Every row gives one point. The window is the flat piece filled in between its corners: a triangle in 3 columns, a solid with four corners in 4, and so on. A path goes straight from each point to the next, and from the last back to the first. List the points from which the path goes on through the window.
In the rows, zero is written as 128.

Window (3 x 3):
[[161 138  64]
 [ 86 141 160]
 [141 138 133]]
Path:
(1): [ 85 178 167]
(2): [113 120 159]
(3): [154  93 131]
(4): [137 181  87]
(5): [108 157 184]
(6): [139 100 104]
(7): [ 84  92 194]
(8): [ 91 167 153]
(9): [159 185 111]
(10): [154 111  53]
(11): [130 119 122]
(12): [ 75 184 196]
Through the window after points: 3, 9, 11

Window (4 x 4):
[[152 130  43 176]
 [144 144  94 103]
 [106 115 164 115]
 [140  81 184  66]]
Path:
(1): [122 105  55 123]
(2): [184 165  82 148]
(3): [150 116 141 128]
(4): [109  99 131 119]
(5): [102 123 131  36]
(6): [153  72 218 107]
(7): [169 141 124 141]
(8): [135 100  93 127]
Through the window after points: 7

Window (6 x 6):
[[139  74 153 146 165 144]
 [155 150 169  67 147 165]
 [118  83  68  74  99  70]
 [ 98 109  59 142 158 106]
 [158 141 204  74  78  95]
 [170 116 130 119 104 176]]
Path:
(1): [ 75 110 142 103 100 117]
(2): [188  85 104  89 129 117]
(3): [139 123  53 132 208  46]
(4): [ 76  98  93 137  99 170]
(5): [109 108 139  66 119 163]
(6): [187 111 134 112 106 109]
(7): [199 114 174 127 154  84]
(8): [135 118 160  90 109 137]
(9): [ 97 101 152  93  59 143]
(10): [209 156 181  81 141  94]
(11): [138 113  96  99 155 101]
(12): [110  97  98  97 117 161]
Through the window after points: 3, 7, 9

Window (8 x 8):
[[196 168 228 135  99  96 120 132]
 [197  91 100 174 138 156 162  99]
 [137 219 150 140 136 144 107 166]
 [133 116  87  62 180 156 113  75]
 [128 142 196 134 156 129  66 117]
 [ 98 163 103 110 204 155 112 204]
 [ 73 214 149 115 140  97 139 130]
 [149 139 117 105  90 161 112 183]]
Path:
(1): [138 146 152  94 151 195 194 170]
(2): [101 163 100 119 199 135  86 188]
(3): [146 123 120 124 142  71 100 122]
(4): [133 184 146  96 121 195 133 126]
(5): [143 148 163 126 168 153 130 163]
(6): [120 198 118 105 129  83  83 165]
(7): [153 171 101 147 156 133  88 124]
(8): [113 135 122  97 161 166 148 144]
(9): [164 124 200 171 175 185 169 172]
(10): [184 124 114 144 115 126 131 102]
(11): [203 133 124 140 125 111  82 121]
(12): [148 162 225 143 118 137 190 131]
(13): [ 86 184 187 156 147 214 109 162]
(14): [172 135 137 125 144  89 104 109]
(15): [163  87 110  91 113  77  96 152]
(16): [135 174 153 140 181 229 120 105]
Through the window after points: 1, 5, 9, 11, 13

Window (9 x 9):
[[117 165 114  80 162 168 209 113 151]
 [130  69 169 195 135 120  89 102  95]
 [162 119 105 171 140 181  42 196 161]
 [114 196  96  89 118  90 228 128 138]
 [ 92 154  97  93  83 165 159 105 206]
 [162  91 149 128 166 115  47 152 156]
 [132 115  59 168 197 130 166  75 215]
 [171 119 123  96  85 113 222  71 105]
 [169 170 176 137 103 130 142  98 135]]
Path:
(1): [135 119 139 157 106 150 155 131 170]
(2): [155 174  92  68 151 115 126  63 142]
(3): [135 177 115 133 112 149 104  41 153]
(4): [139 100 135 140 164 123 190 198 195]
(5): [202 115 195 128 124 133 220 161 151]
(6): [110 172  64  99 122 134 112  85 153]
(7): [127 131 154 155 128 129 103  85 100]
(8): [154  55 154 182 138 123 136 139 148]
(9): [131 125 142 164 110 123 154 130 146]
(10): [152 159 116  94 132 149 157  79 111]
(11): [123 134  82 122 153 108 105  73 125]
(12): [159 107 155 122 154 138 102 159 167]
Through the window after points: 1, 7, 11
